Each row of a before or after table is a point. One or more steps were done to the points. Then noise was added and the rows were shuffled. The steps act on how far a point lies along the listed directions, d1 being the first. What was done? A step turns or swaps two directions, mirrors them in a line or flattens them onto one, adds a multiple of one to another, or multiplies one. Angles are multiples of 10 degrees, from the lower direction toward the higher: turns from -170 to 170, lines from 10 to 170 but not 90. Use the fewest steps. Two steps may share a direction if one is a turn and the other turns, adds or multiplies; they go together, in the order done. Otherwise the lowest direction goes first.

Directions:
(1): 6	56	30
(2): 62	-9	5
(3): 8	29	-56
Before (13 x 3):
-7	-31	3
36	30	-10
32	-30	52
3	-7	63
-40	22	27
3	-35	-14
8	31	-1
25	-34	32
-18	-51	-6
3	-46	-1
-38	-41	-14
-45	17	45
38	38	0
After, 13 rows:
52	21	-49
85	9	41
55	40	-38
-102	-19	-40
2	34	-3
-53	-24	-38
-50	-25	-27
63	0	38
43	10	28
13	47	-18
-45	-7	-30
18	4	-40
-90	-22	-44
Steps: add 1.5 times d1 to d2; multiply d3 by -1

Directions:
(1): -8	28	-44	-46	-45	33
(2): 8	10	-45	-34	49	-47
(3): 44	65	-1	29	21	24
Before:
-10	-39	1	-37	-58	-1
-15	21	5	-10	-18	26
0	-3	-37	-41	-25	22
27	-1	-25	-25	101	-78
-14	48	-96	-66	26	-22
21	20	-15	25	73	-17
27	35	-13	7	23	-33
-9	-17	-15	-47	-8	-11
1	-27	56	73	18	-22
-12	-1	-49	-46	9	-9
22	-32	-20	-20	35	-41
-45	-100	54	26	18	-69
2	14	-23	-12	21	0
After, 13 rows:
5	3	-40	-41	-20	21
5	28	-50	-36	18	0
-29	-78	19	9	60	-100
62	51	-10	14	102	-43
31	33	5	50	54	10
30	43	5	25	8	-9
19	89	-86	-33	25	10
8	23	-15	1	15	11
-10	-42	51	60	15	-35
-24	8	4	-16	-22	23
-6	-33	-21	-52	-33	-25
42	-3	-21	-8	45	-29
2	3	-22	-44	6	-14
Steps: turn d2 and d3 by 40 degrees

Directions:
(1): 11	27	-100	-21	40	3	19	-2	19	-26	19
(2): -42	1	-6	-59	-6	-3	-19	39	-36	-48	-62
(3): 52	9	-8	-50	-17	-31	-25	34	39	64	-27
(4): 32	11	8	-51	-30	92	12	-8	-27	7	26
Before:
10	-34	84	58	-45	20	12	-29	-24	4	21
14	21	-17	57	21	-13	24	-44	13	24	60
-30	-16	72	43	-19	-45	-39	15	0	6	-43
-15	15	6	17	-5	14	-4	-12	-22	-39	14
23	15	-16	108	51	-38	42	-52	46	43	59
1	-20	50	-37	-8	-28	-30	22	-6	55	-34
-6	-15	-21	62	56	-32	36	-34	38	-4	71
6	-7	-9	98	31	-91	24	-32	75	10	52
15	-3	-48	103	56	-36	50	-50	54	21	62
15	-25	64	-29	-27	-41	-5	16	11	52	-17
-40	1	28	5	-6	56	11	-17	-30	-8	5
4	-33	57	6	-35	14	-14	20	15	30	-25
7	-26	-15	107	49	-43	43	-29	74	1	70
After, 13 rows:
-13	-24	-6	37	6	2	6	5	26	-6	-3
89	-20	31	6	-13	9	22	4	79	89	48
-31	-12	-8	10	39	-52	-6	3	0	7	-13
62	-10	25	-22	-5	9	8	-4	39	71	53
78	-1	17	17	-17	7	19	-19	50	106	36
-14	-18	7	17	18	-64	16	-5	15	-3	3
80	16	31	39	-1	0	22	-26	47	113	42
-23	11	-3	-14	-3	68	14	-17	-20	4	13
51	-13	11	21	-25	32	24	-30	-3	12	41
27	16	-5	-6	-8	-14	-29	24	26	32	-16
17	27	3	-22	-28	33	-11	1	-16	-11	15
41	18	16	22	-7	2	7	-23	9	62	44
86	5	23	0	-27	-38	0	2	83	92	34
Steps: flatten d1 and d2 onto the line at 80 degrees; mirror d3 and d4 in the line at 130 degrees

Directions:
(1): 14	-44	-37	7	-6	-19	72	7	13	43	51	6	29	77	30	-41	-3	29
(2): 12	40	-11	-62	44	39	-28	-46	16	-24	39	-22	-3	30	75	31	-35	21
(3): -37	26	-84	16	20	60	-16	58	46	15	-9	-5	17	-18	-29	-24	-49	8
Before, 14 rows:
-28	33	-13	-9	-3	37	-35	21	17	-20	-66	-4	1	-74	-50	16	-17	-3
-21	20	-21	-31	42	42	-55	7	60	-26	8	-7	9	-35	25	35	-13	-4
-4	51	-18	-56	50	60	-46	-8	42	-28	5	-40	-14	11	40	34	-61	15
-37	33	80	4	-4	-16	-76	-17	-20	-29	-59	16	-43	-90	-59	54	48	-54
0	7	-37	-13	18	43	37	1	35	3	45	-3	18	60	52	-24	-46	49
7	4	25	-9	-22	-25	3	-15	17	18	24	-10	-11	39	20	25	16	-2
-32	9	-64	7	6	31	6	20	26	29	39	18	16	-7	24	-37	-6	18
9	19	53	-34	11	-17	-18	-30	-25	-29	9	-5	-20	-12	-20	10	10	-44
-15	-4	-113	36	15	36	-3	72	25	21	-3	-1	33	7	-33	-50	-39	-1
21	26	97	-50	21	-27	-83	-55	-61	-68	-48	-5	-12	-72	18	62	9	-19
-15	2	-48	20	-1	27	16	-4	38	9	14	2	38	6	3	-17	-15	22
-24	23	75	18	-15	4	-48	-3	-21	-45	-57	10	-52	-107	-52	36	45	-42
2	61	81	-61	15	6	-78	-87	-47	-58	-29	-1	-44	-37	28	74	42	-24
-12	50	5	15	28	-16	-72	15	0	-29	-29	17	-16	-65	-27	29	0	-27
After, 14 rows:
-20	14	-104	32	19	48	-28	72	26	9	-18	-4	24	-20	-35	-35	-42	-9
-3	17	-50	-56	22	40	16	-18	38	4	19	-12	27	33	49	2	-48	45
38	-21	42	-59	-4	-39	50	-93	-39	10	61	6	-1	96	88	12	47	24
14	29	-34	-27	53	-15	-12	-18	22	0	58	9	11	48	64	7	-23	18
-3	-50	-36	0	13	-10	38	22	57	24	46	9	41	39	32	-20	14	19
0	2	39	9	-35	-36	-5	-2	12	18	-1	-4	-17	6	-11	28	29	-16
-17	-32	-3	67	-37	-6	48	55	5	18	-28	25	9	-6	-60	-50	1	10
14	32	17	-74	43	42	-8	-68	20	-33	65	-20	-21	33	109	36	-11	25
55	-33	53	-69	27	-48	18	-80	-44	-14	50	-3	27	69	107	16	3	33
18	4	40	-42	14	-24	12	-37	-22	-13	42	-7	-8	32	15	-1	1	-24
13	-58	-25	15	-15	-29	81	28	23	49	27	-9	23	79	9	-44	-9	29
-22	-1	-38	40	-14	20	9	13	32	6	-12	5	30	-22	-29	-19	-3	8
4	30	20	-84	54	13	-23	-79	22	-12	74	-15	-11	63	103	46	-8	15
-38	-1	-51	35	-9	18	5	36	15	29	11	25	9	-41	-18	-39	11	1
Steps: turn d1 and d2 by -120 degrees; turn d1 and d3 by -20 degrees
